Every row gives one point. The window is the flat piece filled in between its corners: a triangle in 3 columns, a solid with four corners in 4, and so on. A path goes straight from each point to the next, and from the last back to the first. After which points does the path pass through the window?

Window (3 x 3):
[[-8.0  4.2 -2.9]
 [ 0.5 -2.7  5.4]
 [ 4.2 -4.3  2.7]]
Path:
(1): [-1.2  2.2  2.8]
(2): [-8.9 -1.7  0.4]
(3): [ 3.5 -8.2  3.8]
(4): [ 6.2 -1.0  7.2]
(5): [ 5.2 -1.2  2.7]
(6): [-0.9 -9.1  2.9]
(7): [-4.3 -4.2  0.3]
(8): [0.9 3.8 0.0]
(9): [ 2.3 -0.2  7.5]
(10): [-5.2 -5.9 -1.8]
(11): [-6.0 -4.4 -0.4]
(12): [-1.0  5.9 -1.7]
(13): [1.3 1.9 4.2]
(14): [-2.7 -2.3  2.7]
(15): [-1.8 -4.5  3.1]
(16): [ 4.0 -0.4  3.5]
Through the window after points: 5, 7, 9, 13, 15

Window (6 x 6):
[[  4.5   0.5   2.5   1.1   2.2   6.4]
 [  5.3  -1.4   1.2  -1.3  -0.6 -10.7]
 [ -3.7   2.4   3.0   8.4  -3.3   5.1]
 [ -0.7  -2.4   2.9  -0.4   5.5   0.6]
 [  0.2  -7.9  -0.1   0.1   0.4  -3.1]
 [ -5.6   0.2  -9.1  -0.6   3.8   7.2]]
Path:
(1): [-1.7  0.6 -2.5  5.9  6.0  7.5]
(2): [ 5.4 -1.3 -3.0  6.6  4.2 -1.3]
(3): [-0.2 -0.9  2.4 -6.1 -1.3 -5.1]
(4): [-0.7 -1.7  0.1 -4.2  4.0  2.8]
(5): [ 2.1 -3.6 -2.7  1.5  4.1  0.1]
(6): [-0.2  1.3 -5.2  7.0  4.7  4.4]
(7): [-4.8 -1.8 -2.6 -7.0 -1.8  0.7]
(8): [-4.0  2.2  4.7 -3.2  0.9  5.6]
(9): [ 0.6 -2.4 -5.6  8.1  2.2  2.1]
(10): [-2.1 -3.3 -5.5  5.3  7.6  5.5]
(11): [-4.5  0.3 -6.5 -3.1  0.4  4.2]
(12): [-5.4  0.0 -2.4 -2.4 -4.0  7.0]
Through the window after points: 2, 6, 8, 10

Window (8 x 8):
[[ -4.5  -6.9   0.1   1.5  -4.3   7.1  10.9  -5.1]
 [  7.5   4.3   0.2   3.3   1.4   5.0   1.0  -5.5]
 [ -2.0   5.0  -0.7  -2.3   8.3   1.0   3.9   2.5]
 [  1.3   3.0   0.9  -1.7  -6.3  -2.4   5.0   3.0]
 [ -3.1   1.6  -2.6  -0.1  -0.3  -2.1  -4.6   6.7]
 [ -7.0   2.5   5.3   4.3  -3.1  11.7  10.6   2.3]
 [ -3.9   5.1   1.9  -3.4   3.8   1.7  -2.0  -2.1]
 [ -5.7  -0.8  -0.4   4.6  -6.9 -13.6  -0.3   5.4]]
Path:
(1): [-3.4  1.0 -2.9  2.4 -5.3 -0.1  1.6  1.5]
(2): [ 2.1  5.1 -1.6  2.6 -0.7  3.6  2.5 -5.4]
(3): [3.2 0.2 2.9 2.3 0.9 5.1 2.8 0.1]
(4): [-3.3  1.6  5.4 -0.8  3.6  3.8  1.7  0.9]
(5): [-4.6  5.1 -5.7  0.6 -1.3  1.2 -0.3 -3.4]
(6): [-2.4  9.7 -2.1  3.9  2.2  5.6  1.3 -4.5]
(7): [ 3.0 -3.6  3.0 -2.3  0.6  0.2  2.4  1.7]
(8): [ 0.7  0.2  5.3  2.4 -1.2 -3.0  0.3 -1.0]
Through the window after points: 2, 6

Window (11 x 11):
[[ -1.6   4.2   3.2  -2.0   4.3   0.5  -3.3   4.9  -9.6   4.8   1.2]
 [ -3.6  -1.8   0.7  -7.0  -4.3   1.9   2.8   0.8  -3.4   3.5  -2.6]
 [  5.3   2.6  -7.0  -5.4  10.7  -5.2   2.1   0.0  -1.2  -1.5   3.7]
 [ -1.9  -0.7  -2.8   0.9  -0.5  -5.2  -2.9   2.0 -10.0   3.2   0.4]
 [ -4.0  -5.6  -1.0  -3.1   0.7   3.7  -0.1  -0.8   0.0   7.6   2.7]
 [  2.1  -0.6  -4.4   0.8   9.2  -4.8   0.5  -5.9   6.3  -4.3  -6.9]
 [  5.7  -5.8  -3.2  -6.2  -3.7   4.2  -6.6  -2.5   5.0   5.7  -8.8]
 [ -1.6   1.8  -5.5   0.9   3.8  -1.7  -4.4   2.5  -0.8  -7.0  -0.4]
 [ -3.5   7.4  -3.1   2.4  -0.7   0.2  -1.7  -4.3  -7.2  -0.5   3.1]
 [  0.6   5.1  -8.1  -2.7   8.1  -9.2  -2.8  -2.4   9.8  -2.3  -3.2]
 [  1.5  -5.2   6.7  -3.6  -8.0   2.2  -2.9   0.0  -1.8   5.7   1.6]]
Path:
(1): [ 1.2  1.6 -2.1  3.2 -0.3 -3.9  2.6  5.5 -0.2  4.8 -5.3]
(2): [ 4.3 -1.9 -7.1  6.2  6.6  0.4  3.5  3.1  2.3 -0.4 -1.1]
(3): [-3.0  3.2 -3.3 -8.8  2.7 -4.7 -4.9 -3.0 -3.4 -1.2 -1.8]
(4): [-1.7  0.4 -2.7 -5.9  5.4 -5.1 -5.6 -1.6 -3.2  0.7  2.6]
(5): [ 5.0 -1.5 -2.0  4.8 -1.6  3.1  2.2  2.1  1.5  3.0 -3.9]
(6): [ 3.2  0.7 -5.7  1.1  3.3 -1.2 -1.9  2.6 -0.2  1.6 -1.2]
(7): [-1.4 -1.1  2.3 -7.9  2.5 -4.3 -5.2 -7.8  0.1 -1.5  1.5]
(8): [-2.2 -0.8 -0.9 -8.3  1.4  1.2 -3.8 -3.4 -2.6  0.6  0.4]
Through the window after points: 8
